Each point is reached from the start by the listed moves, each made 0, 1 or 2 times, or once backwards (-1), plus a little noise. Say if it took an odd or an even number of moves. Then give how often each move was made.

Moves:
(1): [ 0.23  0.05 -0.13  0.02  0.02]
(2): [-0.06  0.25  0.09 -0.09  0.06]
(3): [ 0.13 -0.06  0.39 -0.04  0.14]
Start: [ 0.08  0.09 -0.01 -0.04  0.20]
Points:
[ 0.26  0.15 -0.07  0.03  0.24] => odd (1, 0, 0)
[ 0.07  0.10 -0.01 -0.03  0.23] => even (0, 0, 0)
[ 0.76  0.35  0.62 -0.16  0.55] => odd (2, 1, 2)
[ 0.30  0.20  0.87 -0.22  0.56] => odd (0, 1, 2)
[ 0.62 -0.22  0.62  0.01  0.44] => even (1, -1, 2)

Moves:
(1): [ 0.28 -0.13  0.06 -0.05  0.04 -0.11  0.05 -0.16 -0.01]
(2): [ 0.21  0.38 -0.10  0.04  0.18  0.17  0.12 -0.26 -0.11]
(3): [-0.06  0.02  0.21 -0.01  0.00 -0.01 -0.02 -0.03 -0.13]
(4): [ 0.10  0.06 -0.04  0.09 -0.12  0.02  0.13  0.10 -0.07]
(5): [-0.25 -0.14  0.08  0.04  0.29 -0.08  0.14  0.12 -0.07]
(6): [ 0.00 -0.10 -0.05 -0.06 -0.15  0.25  0.13 -0.07 -0.06]
(7): [-0.06  0.07  0.06 -0.11 -0.10 -0.02  0.15  0.04  0.19]
(8): [ 0.09 -0.03  0.03 -0.31  0.01  0.14 -0.01  0.31  0.04]
Start: [-0.06 -0.03  0.09  0.05  0.00  0.01 -0.22  0.21  0.08]
Points:
[ 0.02 -0.86  0.44 -0.49 -0.04 -0.11  0.20  0.53  0.29] => odd (2, -1, 0, 0, 1, 1, 1, 1)
[-1.24 -0.26  0.79  0.49  0.29 -0.65 -0.01  0.71 -0.07] => even (-1, -1, 2, 1, 2, -1, 1, -1)
[-0.51  0.16  0.56 -0.30  0.94 -0.16  0.01  0.47  0.07] => even (0, 1, 1, -1, 2, -1, 1, 1)
[ 1.36  0.47 -0.18 -0.53  0.52  0.23 -0.43 -0.15  0.05] => odd (2, 2, -1, -1, -1, -1, -1, 2)
